Every row gives one point. Any point is a mix of the corners, with weights that add up to 1. It lies inside the corners' shape when no weight is negative. Say inside or outside, and name the corners with a negative weight.

Corners:
(1): 0.8  -0.9  -4.6
(2): -1.4  5.7  0.1
(3): -2.0  -3.6  2.7
(4): 1.9  -3.9  3.0
Points:
1.7  -6.7  1.6 => outside (2)
-0.4  -2.1  3.1 => outside (1)
-1.2  1.6  -1.7 => outside (4)
-1.8  -3.2  2.4 => inside
-1.3  -2.8  1.4 => inside

Corners:
(1): 3.0  -4.0  5.1  3.9  3.7  0.1
(2): -6.2  11.1  4.9  1.1  -1.5  1.6
(3): 1.6  -4.3  -0.7  2.0  4.5  2.5
(4): 3.5  0.2  -1.1  -2.8  -0.4  2.3
(5): -0.2  -5.3  2.7  1.5  1.5  0.1
(6): -2.2  -2.9  0.0  3.7  2.1  -4.3
(7): 0.3  2.2  1.9  -3.8  2.6  1.3
Points:
-1.2  -0.6  2.6  2.2  3.7  2.5 => outside (4, 6)
-0.8  2.0  1.3  -1.4  1.0  1.1 => outside (1)
-1.7  3.0  2.0  -1.0  -0.5  0.6 => outside (1, 3)
-3.4  0.9  1.6  1.7  1.9  -0.1 => outside (1, 4)
-1.1  0.1  2.6  1.8  1.1  -1.3 => outside (3)

Corners:
(1): -7.7  2.9  2.2  -3.9  -0.5  -6.9  1.0  -1.6
(2): 4.7  -3.4  -5.5  0.3  -7.3  8.0  0.4  4.6
(3): 2.4  -4.0  -2.4  4.3  -1.5  1.9  -4.6  1.0
(4): -0.3  1.9  1.6  5.6  0.4  3.1  2.9  3.5
(5): -5.4  -7.8  -4.8  -1.4  -4.4  2.3  5.2  1.5
(6): -0.6  -6.1  3.2  0.1  -1.5  4.0  -0.1  2.2
(7): -7.6  -3.5  -0.5  -3.8  -2.3  -4.0  4.0  5.4
(8): 2.9  1.7  2.6  2.4  1.1  -3.5  1.4  -1.6
(9): 0.3  0.5  0.4  -4.2  5.0  -0.4  -4.7  -0.3
Points:
0.6  -2.9  -0.5  0.8  -2.3  2.8  0.1  2.4 => inside
-1.9  -1.2  -1.1  -0.4  -1.3  -0.9  0.8  2.1 => outside (6)
-1.6  0.6  1.3  -0.1  -0.2  -2.9  0.8  -0.4 => inside
0.2  1.5  -0.3  0.9  0.9  -1.6  -2.4  1.2 => outside (5, 6)
0.4  -0.6  -0.1  -0.7  0.2  2.5  0.7  1.1 => outside (3, 7)
-4.4  0.8  1.2  -1.5  -0.6  -3.2  0.6  -0.1 => inside
-0.6  0.3  0.7  2.2  0.5  1.6  1.2  2.2 => inside
-2.3  -1.8  -0.1  -3.0  -0.6  -0.9  0.5  1.1 => outside (3, 4)
-0.5  -0.4  1.0  0.3  -0.6  -0.6  1.7  0.7 => outside (3)

Corners:
(1): 1.0  -6.5  4.5  3.1  -1.8  1.7  -0.9  1.6  4.8  1.4  4.9
(2): -3.7  3.8  -0.6  5.4  -5.4  -2.2  2.8  4.3  -0.2  -2.1  -5.0
(3): 0.3  -4.3  -2.3  5.0  0.9  -4.1  4.3  -2.8  2.9  0.3  -3.3
(4): -2.5  3.3  -3.4  4.1  -6.7  0.3  -5.4  -1.5  -5.6  -0.7  2.4
(5): -1.8  -3.3  2.9  -1.8  -0.5  0.8  -4.3  -1.4  4.3  4.9  -2.8
(6): 2.3  1.2  -1.2  4.3  -5.8  -2.9  -1.8  1.4  -7.5  1.9  -0.6
(7): 2.6  3.6  -2.8  -5.1  -0.1  2.5  -6.4  2.4  2.9  1.2  3.2
(8): 0.4  -3.2  -2.6  -1.1  -2.3  -1.3  1.3  -3.2  -2.6  -3.7  -2.4
(9): -2.7  -6.0  2.5  4.9  4.2  -2.8  1.3  -1.4  3.1  -3.3  -3.0
(10): -2.9  3.2  -0.2  2.0  -4.8  1.1  2.7  4.1  -2.4  1.3  4.1
(11): -3.2  1.5  -1.7  -4.2  6.6  -7.2  -4.4  -5.7  3.4  -2.1  0.0
(12): 4.8  3.9  1.7  -2.0  1.3  1.2  -1.3  -6.6  2.0  -5.2  0.9
Points:
-0.1  -2.4  -0.7  1.2  1.1  -1.5  0.5  -2.8  2.4  -1.0  -0.3 => outside (2, 6)
0.1  2.0  -0.7  0.6  -1.2  -2.3  -3.6  -1.6  0.2  0.3  -0.5 => outside (8, 9, 10)
0.7  0.9  -1.8  0.3  -1.1  -1.8  -2.8  -1.2  -1.0  -0.5  -1.1 => outside (1, 10)
-0.1  -0.7  0.1  1.6  -1.1  -1.3  0.0  0.3  0.8  -0.4  -1.0 => outside (4)
0.1  -0.1  0.1  2.3  -2.7  0.5  0.0  0.6  -0.2  -0.2  0.6 => outside (11)
0.7  0.0  0.2  -0.2  0.4  -0.1  -1.8  -1.3  1.9  -1.1  0.0 => inside
-1.1  0.0  -1.0  2.0  0.1  -2.8  0.3  -1.1  0.6  -2.1  -0.7 => outside (5)

Corners:
(1): -0.4  1.1  1.1  -3.4  -8.1  1.6  -1.4  -0.7  -14.3  -1.7  1.0  -5.2  1.2  3.5
(2): -2.0  -1.2  0.8  0.1  0.6  1.9  -0.5  -2.3  0.7  0.7  1.3  -1.2  -0.5  -6.4
(3): -0.5  -0.7  2.4  0.1  -0.6  -5.8  -5.8  5.6  -0.7  1.6  0.3  13.5  0.2  -4.5
(4): -1.1  0.4  1.5  0.8  -0.6  -2.0  2.9  -0.9  2.2  0.7  -0.5  0.3  -3.9  -0.2
(5): 1.3  1.5  1.6  3.5  5.1  0.1  2.3  1.5  5.1  1.5  0.8  4.8  -3.2  -11.4
(6): -2.1  -0.5  -0.7  0.6  -5.5  3.3  1.9  -0.3  1.6  -2.3  -1.0  -4.8  2.5  2.6
(7): 1.3  -2.6  2.4  0.7  -4.9  1.9  4.0  -2.8  0.2  -1.7  -2.1  -7.1  2.6  3.9
(8): 0.0  -2.2  -0.2  0.2  -0.9  1.1  2.2  -0.1  2.8  -0.6  -4.6  1.4  -0.7  0.9
(9): 1.8  1.0  0.0  -1.0  0.4  -1.2  1.5  -1.2  -2.8  2.7  0.1  1.4  1.0  1.3
(10): -1.9  -1.6  2.2  2.4  -3.9  1.9  -1.0  5.2  4.2  5.4  -3.3  -0.2  1.3  -3.7
(11): -1.6  1.6  3.5  0.7  1.4  1.1  -0.5  -0.4  0.4  1.0  -2.9  -2.4  3.4  1.9
(12): 0.2  -0.7  2.3  3.6  -0.1  1.7  0.9  -0.8  3.4  1.6  0.7  5.8  -1.5  -1.0
(13): -4.1  -1.4  3.4  0.5  0.9  1.0  4.6  0.2  -1.3  0.3  -2.7  -5.8  4.5  1.3
(14): -1.3  -2.3  2.3  1.0  1.7  1.9  1.5  5.1  4.0  0.2  -1.0  -1.6  -1.0  -2.9
(15): 1.1  -3.8  -2.0  6.9  0.7  -0.8  -0.8  -0.7  -11.7  -1.1  0.8  -7.4  -1.7  2.9
Points:
-1.4  -1.0  0.9  1.8  -0.7  0.0  0.5  0.5  -0.8  0.4  -0.4  1.5  -0.9  -2.9 => outside (7, 9, 11, 14)
-1.2  -1.0  1.0  1.1  -1.2  0.1  -0.4  1.1  -2.6  0.0  -0.1  -1.6  1.5  -1.2 => outside (4, 8, 12)
0.1  -1.0  1.4  1.0  -1.2  2.3  3.1  -0.8  -2.5  -1.2  -1.7  -4.6  1.4  2.3 => outside (2, 3, 4, 10)
-0.8  -2.3  2.0  2.2  -0.5  0.3  1.1  2.5  3.4  1.6  -1.9  1.3  -0.3  -3.1 => outside (1, 6, 9, 11)
-1.0  -0.9  1.3  0.6  -2.6  0.7  0.2  0.5  -0.7  0.4  -1.2  -1.0  1.3  0.8 => outside (5)
